Each row of a before or after table is a point. One or more steps were done to the points. Then noise was added and the rows were shuffled. The steps act on columns, c1 being the first. What was done? A step turns or swaps two columns, mirrors them in a line or flattens them onto one, adds a multiple of one to another, or multiplies or shifts one. Angles are multiples of 10 degrees, from the lower column toward the higher: turns from -170 to 170, lines from 10 to 170 but not 90. Use the fewest steps. Two steps may share a column if one is a turn and the other turns, adds or multiplies; they go together, in the order done. Otherwise the lowest column goes first.

Before, 8 rows:
[[ -6  28]
 [-32   0]
 [ 50  32]
 [-14 -49]
 [-10  -5]
 [ 36   6]
 [-13  15]
 [-36  51]]
After:
[[-58  81]
 [-29  57]
 [-37 -20]
 [ 31  62]
 [-28  25]
 [ 16  35]
 [-28  48]
 [-53  29]]
Steps: shift c1 by -20; shift c2 by 30

Before (14 x 4):
[[ 24  22  33  -7]
 [-20 -15 -41  23]
 [-16 -17   7  25]
 [-32  63 -56  30]
 [ -6  37  16   8]
 [-28  40 -27   5]
 [-49  52  -9  39]
 [ 14  -6  28 -16]
 [ 28 -29  -2   9]
 [ 20  21  26 -27]
 [ -1 -10  11   2]
 [ 31 -13   5   6]
 [  9 -31 -47  38]
 [ 18 -17 -52 -17]]
After (14 x 4):
[[ 28 -17  49  21]
 [-10  37 -17  -4]
 [-26 -17 -20  15]
 [ 14 -31  11  60]
 [ 38  23 -19 -26]
 [ 31  21  -3 -37]
 [-78  50 -18  35]
 [ -3  -8 -11  -5]
 [ 44 -30  -4   9]
 [-30 -18  18  46]
 [-52  63  22  58]
 [ 50 -12  -7   0]
 [ 21  -6 -11 -30]
 [-44  37  17  23]]
Steps: multiply c1 by 1.6; mirror c3 and c4 in the line at 110 degrees

Before:
[[-19   0 -19   9  -5  26 -52  -3 -34]
 [ -7 -20   6 -21 -37  67  20  -7 -29]
 [-29  16 -13 -23   4 -11  39 -21 -32]
 [ 49 -17 -15  -1 -18  11  24  33   1]
 [-56  28  10  19  -2  22 -13   2  29]
 [ 31  -5  34   0 -65  11  -8  68  -3]
 [  7   5  38  27  32  22   0 -48 -92]
 [-32 -56  -2 -22 -20  26  18 -18   0]
 [-25  22  15  62 -20   8   2 -34 -40]
 [-76  -4  -2  30   9  38  -5   0 -34]]
After, 10 rows:
[[-57  25  11 -41   2  18 -29  -1  -5]
 [-22  29   7   2 -16  16  36 -33  17]
 [  8   0  22 -31  32  33  82 -45  45]
 [-73  -6  15 -31   9  27  24   3  21]
 [ -8  -9  32 -82 -39  53  32  -3  -6]
 [ 50 -13   0 -60 -24   1  11  32 -22]
 [ 30   7  16 -59 -62  26   1  68  11]
 [-31  12  -8 -80   9 -15  48 -21 -17]
 [-30 -50   8 -82 -30  15  12 -16 -17]
 [-19   4   6 -49  -5  11   6  -2  61]]
Steps: turn c2 and c5 by 10 degrees; flatten c3 and c6 onto the line at 60 degrees; shift c4 by -60; mirror c7 and c9 in the line at 150 degrees

Before, 14 rows:
[[  1  -7  -1 -30 -34  33  -9  14 -31 -15 -13   7]
 [ 20  33  -7  12 -14  28  22   6  30  48 -24  -3]
 [ 86 -56   5 -47  42  38  59  75  35 -59  68 -64]
 [-34  16  32  20 -15   2  -5 -22 -16  28 -34 -32]
 [  1  11  -2 -37 -67  -8  26   6  46  68 -28 -54]
 [ -2  27   1 -55  13   3  -9   6   0   3  22 -15]
 [ 51 -55 -20 -28  -8 -19   0  27  36 -21  54  23]
 [-15 -47  -3 -46  -6   2  24  16  25 -29  56   8]
 [-14  42  -9  -4 -14  -5  41  17  14  -2 -51 -11]
 [-25  30  33   0 -16 -16 -36  38  -6  -3 -39  17]
 [ -3   4  16 -24 -20  20 -27 -20  34 -31 -20 -11]
 [-15  31  23   0 -31  14 -20  20 -13 -60  48   0]
 [-14  -3 -34  -5 -13   0 -32  11  -3 -27   9 -32]
 [-25  14  -1  -5  -9  42   4  40  37  29 -23 -23]]
After, 14 rows:
[[-30 -12  -1  -2   3 -48   8  39  35  29 -22 -22]
 [  1 -15  -1 -33  29 -25 -11  12 -30 -13  -6   8]
 [-13 -13  -3 -16   5  13  41  21  15  -3 -47 -39]
 [ 88  60   1  42  46 -77  62  78  41 -62  72   6]
 [  3  38  -1 -67  35  -7  26   3  47  67 -26 -42]
 [-21 -17  27 -18  -4  27 -36  39  -6  -7 -39 -17]
 [-32   3  27 -16 -18  -8  -9 -16 -21  29 -36 -40]
 [-15 -23  27 -31   0  -2 -19  20 -10 -62  47 -23]
 [ 51  25 -15 -10  24   6  -6  31  33 -21  56  63]
 [-13  21  -4  -6  51  -9  18  13  21 -29  58  41]
 [-20  19 -35  -9   2 -12 -35  13  -9 -30   5 -15]
 [ -5   3   4  12  52  -3  -5   5   0   2  21 -35]
 [ 19 -32   1 -14 -11 -13  19   3  35  50 -18 -29]
 [ -4 -12  11 -21  27 -20 -26 -19  35 -30 -23 -13]]
Steps: turn c2 and c12 by -50 degrees; turn c2 and c6 by 150 degrees; turn c4 and c5 by -90 degrees

Before, 14 rows:
[[ 32 -14 -40 -20  30 -35 -34  11 -17  16  81  29   5 -17  17  -4 -29  15]
 [ -5  16 -13 -18 -27  -7 -70 -14 -23 -33 -21  38 -16   3  17  16 -13  10]
 [ 24  33 -18  13  29 -43  29  22 -23   8   7  27 -26  -5 -20  21   9  18]
 [-95 -74  -8  16  22  23  24  14 -26   3 -28  43 -12   0 -31   5  21 -36]
 [ 29  51  14  37  28 -56  26   5  10 -46  41  40  -2  14 -27  11 -40  15]
 [-16  22  11  30 -19 -37  33   1 -23 -21 -15  31 -10 -14  15 -26  23 -56]
 [-47  47   4  18 -48 -33  31  -7   6  10   0  36  -5  30 -21 -34  20  20]
 [ 23   4  -7  36  27 -20  18   1   7 -12 -20  29  -8  88  15 -18  23  14]
 [ 15  41   7  31  -9 -46 -46   4  -9  15   0  46   0  11 -33 -26  18   1]
 [ 31  18   9  38 -13 -28  40  18  21  10 -28  53   8  -7 -48 -15  20  39]
 [ 32   6   1 -17 -57 -29 -14  -4 -34   6 -11  39  -1  39  -7  17  19  -7]
 [ 25   7 -11  25  14 -32  -1  11 -23   3 -11  57 -19  -7 -11  15 -69  -4]
 [ 34  25 -20 -28 -35 -48 -41  25 -21  14 -23 -64  17  24   6  17  12 -16]
 [  7  51 -59  12  -7 -32  -1  25 -13   0  57  59  46 -14   5  21 -27   6]]
After (14 x 18):
[[   1   31  -18   13   30  -47   26   47   27    9    5  -21  -27   -6
   -32   23   14   15]
 [  -3   51  -59   12   -8  -34   -5   60   60    4  -53  -13   48  -15
    10   21   17   29]
 [  70   25  -22  -29  -15  -49  -40   42  -64   15   16  -18   22   24
     9   20  -20  -13]
 [   0   18    6   36  -18  -28   39   31   50   12   41   18    9  -10
   -77  -18   30    2]
 [  -5    8   -7   24   11  -33    0   17   55    1  -46  -22  -19   -5
   -15   18   21  -51]
 [  25   15  -15  -20  -20   -8  -67   -3   37  -35    8  -21  -18    4
    25   16   16  -24]
 [ -45   47    2   18  -68  -31   31   25   36    7   22    7   -6   29
   -35  -36    9   16]
 [ -35   21   10   31  -32  -35   35   18   30  -21   12  -22  -11  -10
    25  -24  -62   -9]
 [  63    8    0  -18  -40  -31  -13   -2   39    7   21  -35   -3   39
   -10   17  -15   -1]
 [ -18   52   16   37   22  -58   26   41   38  -47  -53    9   -2   14
   -43    9   26   13]
 [ -19    4   -8   38   19  -21   18    8   29  -12   31    7  -10   92
    22  -16    3    1]
 [  39  -12  -37  -19   45  -35  -36    2   29   19  -67  -18    5  -19
    27   -5   25   46]
 [ -13   40    5   33  -14  -45  -44   33   44   15   11  -10    0   10
   -51  -28   -7   12]
 [-113  -75   -7   19  -16   24   23  -37   41    1   20  -27  -12    0
   -53    5  -39  -17]]
Steps: add -1 times c4 to c1; turn c1 and c5 by 20 degrees; add 0.7 times c2 to c8; swap c9 and c12; turn c17 and c18 by -110 degrees; turn c11 and c18 by 130 degrees; multiply c15 by 1.6

Before, 12 rows:
[[ 29 -19 -10  10 -34 -16 -10 -15 -10  37 -14 -34  -8 -17   6  50 -34 -28
  -22 -26  14 -50  26  17]
 [-46   0  40  -3  22   2 -60  24   6 -36 -28 -16  26 -12 -49 -12  -3  12
   27 -13  21  25 -10 -42]
 [ 28  10  16  27 -18 -17 -11   3 -50  60 -15 -77 -46 -30  -5  33 -30  -7
   16   9   5 -18   4   0]
 [ 27  48 -11 -29  40  32   5 -14 -17   7  -7  40 -45  47  40 -15  17  11
   48  20  94 -17 -10 -42]
 [-48   7 -26  17  43 -29 -54  -8  70 -22 -36 -27  -3  -9  12  -3 -40 -35
   -1  44  22 -25  26 -19]
 [-45   2 -43  21  28   3 -21 -51   5 -26 -18 -43   9 -13  25   1  -4 -29
  -12  35  30 -18  36  13]
 [ 50  -8  15  44  14 -23 -15  22 -51  42   4 -54 -20 -43  12  14  -9 -12
   -4 -26  25 -70  13  18]
 [-28  -9   9  -5  31  11 -41  15  16 -66  12  -3  -7 -45   2   2 -47  15
   14   7  -9  22 -25 -20]
 [ -5  38 -13 -22  28  65 -19   5  29  16  19  26 -35  51  34 -35  45  59
   44  10  61 -13 -55 -30]
 [ 34   8  27   7  -7 -37  -9  -5 -44  49  10 -35  18  -7  32  23 -15 -16
    9  17  -4 -45  -3  14]
 [-18   3 -17  28  51  -7 -21  -8  13   1 -19  -6  -1 -10 -18 -26 -19 -22
   -9  -3 -20  27  -3 -38]
 [  6  81  36 -43  42  40   3  -2  14 -11  28 -13 -37  43   4   0  35  18
   36 -26  57 -28 -40 -38]]
After, 12 rows:
[[ 26  47  -8 -17 -24   9   6 -15 -16  30  32  19 -44   4  39 -14  18  15
   64  42  95 -16 -11 -41]
 [-19   4 -18  38 -25  17 -21 -10  15  44 -12  -3   0  -3 -17 -21 -19 -29
  -13  -6 -20  28  -1 -40]
 [-31  -8  11   4  42 -10 -40  13  15  61  14   3  -6 -46   4   0 -50  17
  -16  -5  -7  21 -24 -20]
 [-46   1  43  10  22  30 -61  22   5  37  -1  -9  24 -28 -49 -11  -1  15
   13 -18  22  26 -13 -44]
 [ 28  10  19  39 -43  13 -12   4 -50 -45 -20  10 -46 -31  -7  29 -28 -11
   -6 -77   3 -17   4   0]
 [ 35   6  27  19 -44 -13  -9  -5 -45 -31 -35  17  16 -10  33  25 -16 -20
    4 -34  -5 -45   1  14]
 [-50  11 -26  28  -3  31 -54  -7  67  47 -33  45  -2 -11  12  -1 -42 -50
   -4 -26  17 -23  25 -19]
 [  8  80  37 -32 -12 -23   3  -1  10  40  41 -25 -37  12   5  -1  38  23
   58 -12  59 -29 -40 -37]
 [-46   2 -43  29   8  17 -20 -50   7  37  -2  36   8  -5  25   0  -3 -37
  -15 -44  29 -18  36  14]
 [ -5  38  -8 -13 -28  -9 -19   5  29  16  68   9 -33  10  34 -32  44  77
   65  25  60 -12 -55 -31]
 [ 28 -22  -8  23 -16  12 -14 -16 -12 -47 -20 -27  -8   0   9  50 -34 -40
  -28 -35  14 -47  24  16]
 [ 50  -9  13  55 -46  -6 -16  21 -52  -7 -21 -24 -21 -31  11  16 -14 -15
  -30 -55  26 -71  14  16]]
Steps: shift c4 by 10; turn c5 and c10 by 120 degrees; turn c6 and c11 by 80 degrees; swap c12 and c20; turn c14 and c19 by 40 degrees; multiply c18 by 1.3
